Every row gives one point. Each copy is the shape, with its points in the same order, stretched, turned, moved and blurred by noise. Is it also mirrored, or only turned?

Shape (7 x 3):
-14 -14 -10

-19 -27 40

-4 70 -34

-9 -1 -25

-55 -57 74

-2 26 -41

74 26 -32
Copy 1, 7 rows:
-41 -8 -3

-46 -21 56

-15 62 -43

-30 -10 -20

-76 -43 95

-22 19 -32

50 -2 -32
Copy 1 is: only turned
Copy 2, 7 rows:
-11 31 7

-13 -22 23

-36 37 -72

-2 47 -12

-41 -38 61

-9 51 -31

54 25 -66
Copy 2 is: mirrored

Shape (9 x 4):
13 -15 63 17

-35 -6 -22 -49

13 -8 28 -72

6 -12 -34 -12

0 43 -3 30

1 73 -14 26

-40 -52 82 -2

9 -28 -37 2

31 -36 58 -41
Copy 1:
-33 -26 14 51

-39 15 -68 -29

-47 27 -59 49

11 -9 -60 -5

32 16 13 -9

38 41 6 -5

-93 -55 27 11

12 -31 -64 -12

-64 -19 -43 69
Copy 1 is: mirrored
Copy 2, 9 rows:
-19 41 23 76

-27 -23 -10 2

-21 36 -36 24

6 -37 1 30

17 4 64 15

33 4 72 -7

-87 34 14 89

8 -48 -4 51

-20 49 -35 68
Copy 2 is: mirrored
Copy 3 (9 x 4):
-19 -3 59 16

-41 -33 -48 -36

-18 -34 10 -80

9 -47 -37 -9

26 24 -26 20

38 49 -38 20

-95 -30 61 19

9 -55 -32 16

-28 -45 63 -54
Copy 3 is: only turned

Shape, 11 rows:
-3 -12 37 3 -46 -13

37 -7 35 25 23 13

-12 -5 26 -14 27 22

17 9 -41 6 18 31

-27 16 -28 -13 16 0

-1 -22 -23 -3 16 8

-23 22 6 17 19 23

-16 -18 20 55 -18 14

-20 3 -13 10 2 -77

41 14 -88 -15 22 8

-7 -5 32 2 25 19
Copy 1 (11 x 6):
14 -21 -6 14 -49 -7

51 3 30 13 16 -5

-12 19 16 2 14 13

32 34 -35 -3 28 2

-21 52 -25 -7 -3 6

1 21 -28 7 22 -14

2 42 2 23 -7 28

31 3 -7 67 -14 11

-9 55 -8 7 -46 -57

37 57 -56 -43 47 -28

-4 17 21 15 9 13
Copy 1 is: only turned
Copy 2, 11 rows:
32 -20 37 -13 -14 -10

29 28 11 2 41 28

-2 34 10 -46 5 17

-4 1 -46 -29 45 16

-15 10 -25 -35 3 -22

-4 10 -28 -19 -7 18

-23 15 2 -29 34 -4

-21 -18 34 7 16 16

-1 1 -18 30 -26 -62

15 -11 -95 -16 35 -1

-3 35 14 -31 11 19
Copy 2 is: mirrored
Copy 3:
13 -32 35 -38 10 -35

17 -8 35 29 36 -5

-12 8 12 -13 51 11

-1 2 -11 10 -3 42

-20 10 -38 -26 12 14

-5 -21 -21 -4 24 28

-34 14 2 -10 13 -2

-30 -34 34 5 1 -21

13 -21 -59 -21 17 -54

35 -4 -53 13 -16 66

-16 2 17 -4 48 4
Copy 3 is: only turned
